Each row of a before or after table is a point. The points were changed in one or more steps. Then noise was added and the rows were shuffled. The steps act on columns, c1 being the first. Write out the steps. A step turns or swaps two columns, mirrors them in a line or flattens them onto one, adds a multiple of one to another, or multiplies or shifts one. Angles are multiples of 10 degrees, from the lower column toward the higher: turns from -170 to 170, lines from 10 to 170 but not 90. Use the fewest steps. Two steps may share a column if one is a turn and the other turns, adds or multiplies; they go together, in the order done. Otherwise the lowest column goes first.
In the rows, zero is written as 128.

Before (11 x 2)
[[134 112]
 [ 95 145]
 [147 133]
 [119  86]
 [ 92 103]
 [130 127]
 [175  77]
 [ 96 137]
 [ 92  87]
 [162 154]
 [175 148]]
After (11 x 2)
[[145 158]
 [104 180]
 [151 153]
 [130 125]
 [126 110]
 [128  83]
 [107 130]
 [ 61 105]
 [ 89 150]
 [140  87]
 [117 168]]
Steps: turn c1 and c2 by -110 degrees

Before (10 x 6)
[[113 113 118 132  85 168]
 [131 113 115 129 161 171]
 [178 156 139 126  87 140]
 [173 166 187 117 135 142]
 [104 151  91 114 141 158]
 [149 144 177 156 126 123]
 [139 133 142  89 143 127]
 [154 164 183 130  79 155]
 [108  98 103 155 133 164]
 [112 106 116 162 147 142]]
After (10 x 6)
[[161 115 103 128 138 101]
 [148 148 139 128  46 176]
 [128 110 177 127 125 150]
 [164 120 118 127  42 107]
 [138 114 116 127 167 109]
 [172 122 114 129 194 123]
 [150 125 187 128 143 169]
 [128 124 141 128 158 139]
 [159 126 183 128  30 150]
 [154 178  92 128 154  99]]
Steps: mirror c1 and c6 in the line at 40 degrees; add -0.7 times c3 to c2; multiply c4 by 0; multiply c5 by 2

Before (10 x 11)
[[110  90 149 133 173 125 136 117 137 132 101]
 [140 171 136 148 153 135 112 132 168 147 104]
 [ 86 157 112 119 113 141 142 100 150 172 109]
 [112  89  86 134  94  99 186 128 163 154 116]
 [147  82  98 155 148 162 193 117 181  92 160]
 [101  93 125 166 121 138 196 101  83 103 110]
 [153 138 164 128 120 103 141 153 167 149 176]
 [105  77 148 169 145 120 171 176  83 164 176]
 [131 128 143 164 110 155 149  85 155 171 111]
 [180 148  67 109 141 127 121 123 126 111 174]]
After (10 x 11)
[[101 104 126  88 119 199 126  89 156 172 121]
 [133  88 106  97 110 150 151 130 117  68 123]
 [147 114 145  90 147 195 152  78  65 156 142]
 [109 117 104 127 168 136 126  92 128 121 114]
 [112 124 169 114  95 186  89  83 106  88 120]
 [106 177 101  93 145 173 114  75 184 103 145]
 [139 135 115 111 156 110 139 171 100  88 121]
 [182 120 191 134 136 124 130 142 117 150 147]
 [156 157  92 131 125 136  99 139 102  90 150]
 [ 84  97 145 139 113 146 141 152 126  68 121]]
Steps: swap c2 and c8; turn c3 and c4 by 170 degrees; mirror c6 and c7 in the line at 40 degrees; multiply c10 by 1.3; turn c9 and c10 by -160 degrees; multiply c11 by 0.4

Before (11 x 18)
[[112  59  87 128 119 119  67 143 169 144  72 152 109 121 111 114 123 124]
 [131 137 135 143  81 157 171 129  93 175 110  75 139 116 124 136 137 125]
 [160 120 146 148 117  88 155  97 198  98 103 161 133 188 131 112 145 139]
 [130  90  92 151 142 100 120 148 131 118  95 151  97 119 101 142 166 129]
 [ 96  65  93 154 126 128  72 146 135 161 140 140 122  57 128 179 148 132]
 [ 87 105  98 177 144 143  91 122 123  91 127  63 140 121 140 136 161 105]
 [ 97 113  74 101  76 155 145  92 118 163 113 111 152 137 131  84 102  73]
 [147 176 114 161 126 172  85 101 123  84 100 147 138 199  90 160 128 135]
 [145 167  99 130  83 108  76 159 107 120  84 147  98 105 117 102 124 158]
 [157  88 118 123 118 126 122 126 131 118 124 114 125 173 133 119 146  97]
 [ 62 109 140  61 106 116 122  73 131 168 112 138 137 135 163 115 165 104]]
After (11 x 18)
[[129 112 151 150 144  99 120 148 146 119  95 150  83 118 189 162 112 128]
 [114  79 160 128 120 120  67 144  86 145  72 151  77 137 176 137 121 124]
 [147 164 128 160 126 170  85 102 142  83 101 147 162 180 192 143 152 134]
 [ 87 102 159 178 145 143  92 123 145  92 126  62 127 161 125 152 114 105]
 [ 96 104 179 100  75 155 145  92 114 164 113 112 140 167 154  81 110  74]
 [130 129 119 143  81 157 169 127 163 176 111  76 144 113 129 121 130 124]
 [143 177 152 131  84 109  74 157 137 119  85 146 120  87 162 100 110 158]
 [157  96 141 125 118 125 122 127 128 118 125 115 106 145 127 136 109  97]
 [ 62 107 127  61 107 115 122  74 134 168 113 137 124 202  69 146  94 101]
 [161 118 111 149 119  91 154  96  68  98 101 159 128 155 115 168 105 142]
 [ 97  76 161 155 126 128  73 145 146 161 140 139  92  90 147 172 153 132]]
Steps: add -1 times c1 to c14; turn c2 and c13 by 30 degrees; turn c3 and c15 by -160 degrees; multiply c15 by 1.6; turn c16 and c17 by 130 degrees; turn c9 and c16 by 150 degrees

Before (13 x 32)
[[154 102 162 159 141 110 143  88 180 148 120 171 162  76 162 129 104  99
  121 197 149 126 118 143 124 186  94 143 114 128 104 116]
 [ 85 109 113 139  94  95 173  89 117 157  75 204 105 105 161 178  98 152
  159 149 174 164 112 106  75 149 169 163 135  92  98  69]
 [160 147 153 149  98 120 108 146 156 116 129 104 149 138 120  70 162 155
  118 159 136 126  72 175 165  94 126  88 101 154  89 144]
 [168 104 144 104 174 112 102 144 115 122 133 130 119 151 111  95 139 154
   74 136 112  89 104 166 125 106 112  74 127 144 115 146]
 [134  92 108 120 114  71 184  98 146 197  86 167 122  91  97 203 129  98
  170 148 147 141 131  89  97 135 164 184 124  92 135  88]
 [145 155 138 105 164 146 123 156 130 143 120 139 212 125  98 132 122 141
   75  95 104  93 119 132 119  77 137 128 140  99 126 100]
 [137 169 163 132 182 107  89 164 150 142  99 122 134 168 108  88 158 173
  108 114  55  81 103 167 133 101 140 123 133 101 132  98]
 [171 153 128 102 107 130 105 123 131 131 127 104 112 103 152  81 140 164
   78 135  56 101  68 184 148  89 107 114 100 140 111 121]
 [108 113 106 121  93  70 178 113 101 171 104 200 164 110 142 148 144  88
  150 160 123 170 178 105  90 149 141 167 157  97 145  81]
 [ 99 107 142 157 134 113 180  79 155 150 133 147 151 133 167 168 105 107
  126 161 139 136 151 127 128 155 115 176  95 163 121 155]
 [148  90 186 161 102 154 108 143 156 128 149 133  93 127 146  85 118 129
  109 154 117  73 120 164 163  90  96 133 115 137  68 124]
 [137 157 161 117 111 111 155 141 140  91 121 140 113 104 120 113 154 136
   80 178  96  88  85 194 160 114 143 116 135 121  80 157]
 [126 164 131  63 161  95  73 162 123 166 137 177 180 119 107 112 134 119
  112 108 106  92 118 168 138 121 162 148 108 136 122 128]]
After (13 x 32)
[[ 86 112 116 174  93  94 175  91 118 158  74 202 104 107 162 180  99 151
  159 152 138 120 110 134  83 147 172 162 106  91  98  71]
 [ 98 107 140 137 135 112 179  77 157 152 133 146 149 134 163 167 105 105
  129 163 156 127 153  94 131 155 115 176 127 165 122 154]
 [141 155 137 103 164 145 123 157 126 145 121 140 211 128 100 130 121 143
   75  97 104 123 118 141 111  77 138 129 132 101 126 100]
 [149  91 188 114 100 154 109 144 157 129 148 134  92 129 147  86 118 129
  107 153 161 132 118 114 153  89  98 133 163 135  68 123]
 [138 170 161  56 184 111  91 165 152 144  95 124 134 167 105  87 159 175
  110 117 131 129 105 133 124 101 142 122 165 101 133  97]
 [134  90 108 150 114  72 183  99 147 198  88 167 124  90  96 202 128  95
  173 150 118 125 127 124 103 133 166 183  90  93 136  86]
 [139 158 158  95 112 111 155 141 139  91 121 140 115 105 120 112 154 135
   83 181 115 132  82 136 154 114 147 117 192 119  80 155]
 [153 103 161 146 141 108 142  88 183 149 120 172 161  76 160 128 104 100
  120 196 160 126 118 112 123 190  96 143 144 132 107 113]
 [170 151 129  56 106 131 103 122 130 128 123 109 113 104 153  80 142 164
   78 136 102 130  67 101 142  89 110 115 184 143 112 121]
 [168 106 146 112 174 112 100 147 113 124 131 127 119 151 110  93 141 155
   71 139 102 126 106 125 116 106 114  74 167 145 115 143]
 [108 116 108 122  95  68 177 111 100 169 104 199 163 109 141 150 143  88
  150 162 123 124 177 158  98 150 142 165 104  97 145  78]
 [160 147 154 138 100 118 109 145 156 116 129 103 148 137 118  72 161 155
  119 158 149 132  70 101 160  93 124  86 174 156  86 144]
 [126 162 132 105 159  96  73 161 124 166 137 176 179 116 107 116 137 119
  113 108  60 130 117 110 131 120 164 149 167 136 121 128]]
Steps: swap c4 and c21; flatten c22 and c25 onto the line at 80 degrees; swap c24 and c29

Before (12 x 64)
[[137 112 103  95 133 111 168 162 107 101 101 116 160 176 105 131 110 131
  166 113 139 161 113 112 131 107 104 155 157 109 153 102 143 131  96 104
   93 145  96  65 121 108 196 118 117 106 137 152 143 120 118 158 145  99
  124 130 101  84 138 110 113  79 203 101]
 [121 173 102 157 144 113 131  76 120 136 168 170 111 162 183 158 130  87
  138 152 145  98 136  73 145  91 138 139 108 159 143 184 176 106 138 170
  158 115 188 135 154 147  97 115 159  84 104 139 100 186 132 183 100 154
   91 153 107 134  70 128 131 139 126 147]
 [147 149 112 173 174 114 143 135 148 143 108 138 153 126 160 173 132 160
  164  97 172 190 163 132 136 165 127 165 147  96 114  82 154 122  79 111
   96 176 107 128 107 101 128  93 152 128 109 169 167 133 158  95 170 114
  170 120 122  92 153 104 149 124 149  97]
 [131 178  81 174 110 103 121 114 155 139 150 187  79 127 167 169 118 114
  121 145  92 156 143  91 149  70 111 102 122 190 115 178 140  93 117 155
   91 119 138 123 142 179 107 147 178  76  95 133  82 152 109 117  99 169
   97 178  84 134  84 154 100 139 117 141]
 [127  65 146 129 120  77 148 194  82  76  91 114 150 172  98 104 121 136
  127 113 133 127 118 129  83 113 113 121 129 120 134 128 121 129  42 103
  109 130  88  89 124 105 174 185 109 104 138 164 134  77 120 150 154 120
  128 178 168 120 145 140 123 111 140 122]
 [119 152 126 142 123 132 133 110  95 131 113 147 110 167 194 125 102 108
  124 133 116 128 113  46 129  87 129 152 123 178 150 170 163  63 146 162
  117 102 178 197 140 186 133  93 179  87 105 155 104 131 142 155 107 178
   92 139  69 166  77 116 117 138 143 101]
 [ 69  96 115 165 137 130 127 130 162 142 166 184  86 101 132 161 164 115
  122 156 107 106 141  69 105  91 108 100  99 167  99 144 145 117 141 115
  101 108 136 142 157 181 111 157 108  85  73 153  74 138 126 132 111 159
   81 171  85 123 134 141 107 136 147 147]
 [119 156 121 121 186 135 171 148 161 128  98 101 163 182 133 165  86 170
  138  78 148 170 129 140 113 138 143 151 160 109 127 111 103 150  61  88
  128 202 135 128 111  94 155 118 143 105 120 135 153 112 149 158 157 127
  159 122  73  90 130 129 143 124 156 110]
 [119 162 108 167 122 113 138 115 151 172 146 161  75 162 195 156 123  88
  133 167  90 116 121  76 131  86 124 111  68 144 119 135 132  97 132 150
  103 115 162 142 110 132 147 154 151  86  87 128  87 165 112 152 110 155
   99 129 100 157 130 121 136 147 129  98]
 [156  83 140 129 127 119 124 179  91  91 112 148 159 173 125 133 107 137
  116 110 154 136 105 144  89 127  89 111 121 124 192 115 108 144  57  86
   67 159 107 117 118 141 171 142 116  88 133 137 119  94 135 174 105 101
  154 122 163  88 156 137 108  87 197 130]
 [ 90 109 154 177  96  93 113 165 188 116 166 160 110 106 154 117 189 131
  120 146 113 125 194  92  92 115  76  80  81 170 100 127 100 100 134 133
   89 113 145 102 171 153 162 160 143  95 107 131  72 138  90 127 105 100
  117 169 102 156  92 190 117 135 159 148]
 [114 110 146 124 167  97 158 127 107  96  98 110 150 199 127 128 120 183
  149 100 141 171  83 153 100 155  98 147 126 130 171 103 116 142  97  70
  108 175  85  79 123 124 168 146  99  87 162 150 148  73 115 126 136 103
  162 132 151 114 125  80 119  78 158 109]]
After (12 x 64)
[[118 158 122 120 185 134 176 128 102 132  99 158 162 190 143 173  87  88
  139  77  97 173 131 137 113 135 144 151 160 108 130 112 102 153  61 173
  127 196 132 129 110 148 151 118 139 103 119 132 148 110 151 158 154 130
  162 122  75  90 131 129 143 124 157 144]
 [120 164 107 171 124 112 135 196 159 169 146 148  78 157 114 150 127 150
  135 168 131 117 120  74 128  85 124 114  69 145 116 131 128  97 134  87
  100 110 159 148 114  87 145 152 153  86  84 127  87 165 110 157 113 154
   99 126  96 159 130 122 136 145 129 156]
 [135 120 106  95 133 109 163 104 108  98 102 104 159 181 157 131 114 102
  166 114 112 162 112 116 132 105 109 159 157 111 152 106 144 133  98 129
   87 148  98  68 118 139 192 112 119 105 139 156 142 120 119 160 144 100
  126 130 102  83 138 107 113  80 206 153]
 [126 174 105 157 146 116 131 180 174 138 165 115 114 164  75 161 130 173
  131 158 149  94 139  75 147  95 137 140 109 160 144 184 172 103 141  85
  160 112 187 138 152 146 100 117 158  82 104 142  98 188 132 186  98 152
   90 152 105 135  72 126 133 141 131 109]
 [130  64 144 127 118  75 152  98 116  76  92  84 149 168 189 110 117  99
  124 107 107 127 118 128  82 113 114 118 133 118 138 130 119 130  49 132
  107 131  95  87 129 132 173 187 111 103 141 159 133  83 125 147 155 120
  126 178 170 116 148 139 129 109 143 133]
 [155  86 144 129 129 119 122 126 151  88 112  84 159 178 178 136 106  88
  115 105 144 135 107 150  85 126  87 109 116 122 195 111 105 139  60 134
   64 155 107 121 112 161 173 145 114  89 138 131 113  93 135 176 104 100
  153 120 165  91 157 139 104  88 192 133]
 [118 148 130 143 121 132 136 200 147 131 110  96 112 166 110 125 106 157
  125 136 189 129 114  53 124  87 129 152 125 178 151 172 164  66 145 108
  118 100 176 201 146 116 133  95 183  88 102 157 101 132 141 154 107 182
   93 141  65 166  78 113 116 144 145 156]
 [ 72  96 121 161 133 127 125 126 190 139 162 158  88  99 130 161 161 113
  119 156 183 100 141  64 111  92 105 100 105 169  97 147 145 119 138 116
  105 104 137 151 156 108 110 159 109  81  72 151  71 138 128 127 112 157
   85 169  81 118 132 140 107 133 147 108]
 [ 91 110 152 176  97  89 118 151 160 109 166 189 109 111 167 121 189 138
  122 149 152 129 193  93  91 111  78  77  80 170  93 127 101  95 137 128
   90 114 147 108 165 114 160 159 144  89 103 127  74 135  85 126 105  97
  114 168 102 155  86 192 117 133 156 104]
 [114 110 143 120 170  95 157 125 108  98 103 106 148 207 128 126 118  71
  149 106 123 172  86 157  98 161  95 147 125 130 174 103 118 142  93 180
  112 172  85  84 121 140 170 143  97  84 157 150 150  75 120 129 138 107
  164 133 151 113 128  76 120  78 156 151]
 [143 147 111 175 170 113 143 156 138 143 110 148 151 129 137 174 130 110
  162  97 102 190 162 136 135 165 128 169 147  97 116  77 154 122  75 164
   97 177 108 130 103 171 130  93 149 122 109 170 166 134 154  96 167 118
  174 117 124  90 154 102 150 121 148 163]
 [130 182  80 175 110 104 120 169 187 139 149 155  79 129 117 166 117 156
  125 147 184 159 145  90 149  76 114 102 120 193 116 174 143  92 117 118
   91 120 141 123 143  91 102 143 180  79  95 130  76 146 109 116  99 169
  100 178  85 131  84 153  99 140 115 115]]
Steps: swap c8 and c15; swap c9 and c12; swap c18 and c36; swap c21 and c42; multiply c64 by -1
